Each row of a before or after table is a point. The points were changed in one or more steps. Then noise was added and the rows were shuffled. The steps act on columns, c1 being the first. What was done? A step turns or swaps two columns, mirrors them in a line or flattens them onto one, adds a multiple of one to another, or multiplies or shifts one. Angles are multiples of 10 degrees, from the lower column toward the higher: turns from -170 to 170, lines from 10 to 170 but not 90. Use the fewest steps. Two steps may share a column if one is a turn and the other turns, adds or multiplies; they go together, in the order done. Otherwise the lowest column goes first.

Before, 10 rows:
[[-61  -8 -23]
 [ -5  43  54]
 [-43 -52  11]
 [-14  41   4]
 [ -6  -3 -13]
 [-29  24  11]
 [ 17  -9   6]
 [-31 -11 -23]
 [  7   4  22]
 [-23 -20  -7]]
After:
[[-94 -50  15]
 [ 43  39  55]
 [  6  -9  11]
 [ 10  -1  23]
 [-13   0 -10]
 [-40 -10 -26]
 [-46 -17  -4]
 [ -5  23   8]
 [ 30  40   2]
 [-69  -6 -25]]
Steps: add 1 times c2 to c1

Before:
[[ 24   5  11  33  10  95   9 -59]
 [ 32  50  41  29 -29  51 -20 -10]
 [ -8 -38 -31 -61  35 -14 -21  17]
 [  4  18  -2  -5  48 -63  33 -21]
 [-53 -54 -28 -28  18 -41   3 -23]
 [ 31 -31 -34   6  34  10 -39 -39]
 [-13 -21  14 -32  36  26 -43 -31]
 [-13 -14  -1  40  17 -13 -59 -69]
 [-31 -54  -6  -5  41 -34 -18   9]
 [ 54 -16  30 -20 -53  65  -6 -62]
 [  5 -56 -27  -6  34 -29   8  71]
 [ 18  44 -20  20 -37  73 -22 -47]]
After, 12 rows:
[[-23 -40  20  31 -34  31 -32 -24]
 [  6  52  -3 -28  15 -77  -2 -48]
 [ -7 -49 -42   0 -14 -29  -6 -33]
 [ 13 -36  -9  29   6 -28 -44 -39]
 [  2 -40  27 -19  30  66  -3 -20]
 [-12 -52 -10  44  -7  27 -28   8]
 [ 11   6  -2  13  32 -82  45 -59]
 [  2 -46  25  47 -11  21 -26  73]
 [ -5  -1 -44  31  30   0 -42 -67]
 [ 13  50 -42 -30  29 -42  35 -10]
 [ 23  32 -24   4 -49 -54  39 -61]
 [ -1 -68   3   0 -46   0 -41  16]]
Steps: multiply c1 by 0.4; turn c2 and c4 by -60 degrees; turn c2 and c5 by 60 degrees; turn c3 and c7 by -130 degrees; turn c6 and c7 by 160 degrees

Before (9 x 14):
[[ 13   0  14  -1  10 -22 -12   1 -23  20 -12   8   2   1]
 [  4 -11   0  27  13 -24   0  15   9 -15   0  -2  -5  18]
 [  1 -17   5   2  11  -9  -9 -22  -2  12  -5   7 -12  29]
 [ 24  -9  -3 -11  -5 -23  18  -5  -3 -24   5  10  16  19]
 [ 14 -17   0   2  -2 -11   1 -13  -8  -9 -12   9 -16 -15]
 [  1 -26   6   7  -4 -18   0  15  -9  10  -2  -7  15  -9]
 [ -1 -13  20  16   5 -24  -7 -13   0  29  -7 -12   2 -39]
 [  0 -14  18  24 -10  -4 -18 -34  -2   1  -5 -14   5 -14]
 [  2  -5   2   2   2 -27   5  14  -3  -6  -7  28   5  10]]
After (9 x 14):
[[ 24  11   0 -11   4 -24  17 -17 -10  22   3   6  15  45]
 [ 12  -7  14  -2  -6 -21 -13  15  -6  -9  -8  24   2 -16]
 [ -1  22  14   9   5 -18  -2  -5   9 -45  -2   9  14 -10]
 [  2  10  18  23  16  -4 -17  36  14  94  -4   1   7 -42]
 [ -2   3  23  15   2 -24  -7  44  11  26  -8  -1   1 -49]
 [  2  14  13  -1  -9  -9  -8  34  -6  59  -5   3 -13  16]
 [  3   8   8  25 -11 -23  -2 -27   1 -35   0  -9  -7  18]
 [  4   5   5   2   0 -25   5 -20 -28 -37  -8   7   4  17]
 [ 14  18   5   3   2  -7   2   4  -7  39 -15  11 -15 -14]]
Steps: turn c3 and c5 by 160 degrees; turn c2 and c3 by -160 degrees; add 1.5 times c7 to c14; multiply c8 by 3; turn c8 and c10 by -110 degrees; mirror c9 and c12 in the line at 130 degrees

Before (13 x 24):
[[-13  27  60 -48 -57  13  43  76  18  44 -45  39 -18  25  45 -10  68  39
   14   9  53  90  30  19]
 [  7  37   7  32  21   5 -17   8  43  -1 -20 -31  44 -21   9 -50 -21 -25
   16  20 -12   1  24 -47]
 [  8 -10   3  10 -10 -14 -14   6  39 -35   4  -8 -42 -31  -9  -5 -18  -4
  -39  42 -26 -32 -27 -38]
 [ 37 -18   6 -11  -3   2  -4  46   5   2 -51 -12 -67  19 -58 -11  58  27
  -13  12 -53  25  19  18]
 [-53 -13  61 -32 -21  38  70  59   3  23 -35  -1 -30  -2  45 -21  76  51
   24 -24  41  50  79 -19]
 [  0  42 -18  45 -15 -31  43 -41  12   4  -5 -14  27 -31 -20 -29 -17 -58
  -30 -17 -23 -12   2 -50]
 [ -5  22 -14  19  43 -34  -8 -13  11  14  44 -43  15 -48 -28  19 -26   0
  -14  29 -28  21 -17 -35]
 [ 49 -47  30 -19 -11 -23 -33  32 -32  14  -8   8 -55  -2 -38 -41   1  20
  -31  -2  -2  -2  34  34]
 [-30  44 -44  50  11 -37  15  -3  26  -5   2 -59  23   3  -5   4 -35 -37
    0  22  16 -47   6 -11]
 [-23   8  45 -14 -36  32  40  48  49  29 -47  38 -39  -9 -17 -23  38  45
   60 -56  59  52  34  12]
 [ 26  12  16  20  -4 -41 -16  13   5 -50 -14 -35   9 -63 -29  27  23 -13
  -15  33   9   6  23 -14]
 [ 25 -32  28 -46  34 -34  -1  -4  19 -13 -39 -35 -17 -12 -23   6  -3 -33
  -15   7 -16  -2 -14   4]
 [ 43 -38  33 -63 -35 -33 -28  54  -6 -10 -38  18 -28  36 -44   8  25  69
  -10 -37 -41  -5  27  -7]]
After:
[[ -2  39 -17  57  -8 -41  40  51  14   9 -17 -15  23 -33 -23 -33   0 -52
  -26 -16 -28 -15   2 -56]
 [-32  45 -38  54  15 -49  17  14  29  -3  14 -64  21   6   0  11 -32 -10
    1  22  22 -46   7 -41]
 [-55 -17  58  -5 -21  53  69 -80   3  26 -14   2 -30   3  47 -22  53 -18
   24 -24  41  54  81  60]
 [  7 -15   4   2  -8 -18 -13   7  33 -37 -10  -8 -45 -28  -5  -6 -23 -37
  -38  40 -33 -28 -28  -3]
 [ 30   9  20  15  -3 -52 -15 -18   3 -45 -10 -39  11 -65 -25  24  15 -11
  -15  34   3   5  21 -13]
 [ 48 -15   5 -15  -5   3   1 -66   6   5 -71 -18 -67  15 -53 -10  40  24
  -17   8 -54  24  19  29]
 [ 50 -47  30 -31  -8 -29 -36 -27 -32   8  -5   4 -56  -1 -37 -38 -13  37
  -35  -5  -6  -2  32  22]
 [-16  25  63 -39 -61  18  44 -89  23  46 -26  40 -16  24  42  -2  41  16
   15  10  53  92  30  35]
 [-21   9  46  -3 -40  37  39 -60  45  30 -20  44 -39  -6 -18 -27  22  12
   60 -53  59  49  36  49]
 [ -7  24 -10  22  45 -43 -14  19  12  16  30 -42  16 -52 -20  18 -25 -23
  -19  28 -22  21 -15  -5]
 [ 29 -32  32 -44  39 -42   0   8  18 -14 -45 -37 -14 -12 -22  10  -1   4
  -13   7 -15  -5 -10 -38]
 [  5  35   3  28  20   5 -15  -6  45   0 -28 -33  37 -24   3 -61 -27 -50
   11  22 -11   0  22 -17]
 [ 38 -35  29 -75 -36 -45 -34 -55  -8  -7 -53  14 -29  33 -39   9   7  -6
  -10 -31 -43  -4  33  66]]
Steps: add 0.3 times c7 to c4; multiply c6 by 1.3; mirror c8 and c17 in the line at 100 degrees; add 0.5 times c21 to c11; swap c18 and c24
